Rows are points. To make a cloud, some directions were put in groups of two or more. Within a group, all points are equally far from the middle, so they leave a hole (a ring in 2 directions, a hollow ball in 3). The other directions are filled evenly. Then the cloud was stretched, turned, moved and blurred a little. Count the holes, and give their numbers of directions, smallest first.

Cloud (14 x 2):
[[-0.53 -0.16]
 [ 0.35 -0.70]
 [ 0.03 -0.21]
 [-0.50  0.44]
 [ 0.28  0.21]
 [-0.46  0.48]
 [ 0.34 -0.03]
 [-0.26  0.64]
 [-0.57  0.16]
 [-0.09 -0.29]
 [-0.17 -0.25]
 [-0.49 -0.29]
 [-0.28 -0.52]
 [-0.02  0.00]]
Holes: 0

Cloud (21 x 3):
[[-0.20  0.18 -0.24]
 [ 0.35  0.43 -0.06]
 [ 0.19 -0.06  0.22]
 [ 0.31  0.39  0.21]
 [-0.06  0.62  0.06]
 [-0.24  0.43  0.40]
 [ 0.16  0.68  0.25]
 [-0.21  0.37  0.34]
 [-0.15  0.16 -0.09]
 [-0.50  0.37  0.42]
 [-0.13  0.85 -0.17]
 [-0.21 -0.21  0.39]
 [-0.20  0.73  0.02]
 [-0.25  0.06 -0.23]
 [-0.15  0.25  0.69]
 [ 0.20 -0.31  0.49]
 [ 0.61 -0.20  0.51]
 [-0.49  0.23  0.43]
 [-0.52  0.34  0.84]
 [ 0.24  0.33 -0.30]
 [-0.43  0.27 -0.02]]
Holes: 0

Cloud (53 x 6):
[[ 0.10  0.06 -0.21 -0.22 -0.70  0.08]
 [-0.38 -0.20  0.28 -0.73  0.36 -0.24]
 [-0.56  0.58  0.02 -0.49  0.07 -0.22]
 [-0.79 -0.49  0.31 -0.38  0.22 -0.19]
 [-0.71 -0.14  0.22  0.23 -0.45  0.02]
 [ 0.05  0.45 -0.24 -0.58 -0.38 -0.31]
 [-0.21  0.66  0.01 -0.22  0.15 -0.49]
 [-0.20 -0.11 -0.02 -0.82  0.38 -0.55]
 [ 0.50 -0.19 -0.02 -0.11  0.29 -0.69]
 [-0.06  0.37 -0.14 -0.01  0.13 -0.84]
 [ 0.31 -0.30  0.37  0.13 -0.12 -0.13]
 [ 0.08  0.52  0.29 -0.28 -0.05 -0.41]
 [-0.14 -0.70 -0.08  0.21 -0.16 -0.39]
 [-0.25  0.49 -0.18  0.13  0.22 -0.61]
 [ 0.03  0.10  0.39 -0.25 -0.54 -0.06]
 [ 0.03 -0.19 -0.25  0.32 -0.11 -0.76]
 [ 0.06  0.63 -0.10 -0.50 -0.08 -0.42]
 [-0.21  0.36  0.09 -0.10  0.23 -0.88]
 [ 0.56  0.17  0.09  0.18  0.03 -0.34]
 [-0.50 -0.04 -0.02 -0.55  0.64 -0.56]
 [-0.40  0.21  0.02  0.05  0.10  0.26]
 [ 0.30  0.35 -0.18 -0.10  0.40 -0.28]
 [-0.03 -0.08  0.29  0.42 -0.02  0.12]
 [ 0.11 -0.11 -0.04 -0.05  0.24 -0.99]
 [-0.14 -0.42 -0.03 -0.49 -0.23  0.20]
 [ 0.27 -0.14 -0.11 -0.18  0.41 -0.87]
 [ 0.27  0.25 -0.12  0.45 -0.33 -0.41]
 [-0.55 -0.46 -0.30 -0.24 -0.02 -0.26]
 [-0.14  0.37  0.01  0.39  0.12 -0.67]
 [ 0.14 -0.22 -0.43 -0.09 -0.19  0.18]
 [ 0.14  0.13 -0.23  0.18 -0.33 -0.67]
 [ 0.49 -0.05 -0.24 -0.49  0.22 -0.55]
 [ 0.14 -0.19  0.19 -0.13  0.38 -0.92]
 [-0.86 -0.36 -0.03 -0.16 -0.19 -0.19]
 [-0.30  0.33  0.55 -0.15 -0.21 -0.33]
 [ 0.23  0.02 -0.56 -0.24  0.13 -0.06]
 [-0.76  0.24 -0.12  0.14  0.22 -0.36]
 [ 0.00 -0.27  0.10 -0.10 -0.16 -0.84]
 [-0.49 -0.55  0.53  0.22  0.14 -0.52]
 [-0.03  0.06  0.30 -0.21 -0.64 -0.05]
 [-0.30 -0.01  0.16 -0.68  0.53 -0.27]
 [-0.70  0.31  0.40 -0.45 -0.20 -0.04]
 [-0.46 -0.25  0.10 -0.44  0.15  0.23]
 [-0.34 -0.12  0.25 -0.07 -0.66 -0.23]
 [ 0.13 -0.03 -0.18 -0.39  0.55 -0.79]
 [-0.66  0.25  0.18 -0.50  0.32 -0.69]
 [-0.20  0.28 -0.20 -0.56 -0.40 -0.43]
 [-0.13 -0.17  0.46 -0.54  0.33 -0.31]
 [-0.36  0.23 -0.20 -0.55 -0.51 -0.11]
 [-1.06 -0.20  0.38 -0.23  0.16 -0.31]
 [-0.18 -0.23  0.52 -0.25 -0.07  0.12]
 [-0.85 -0.29 -0.18 -0.15  0.02 -0.23]
 [-0.05 -0.27  0.25  0.31  0.22 -0.88]]
Holes: 2 (2, 4)
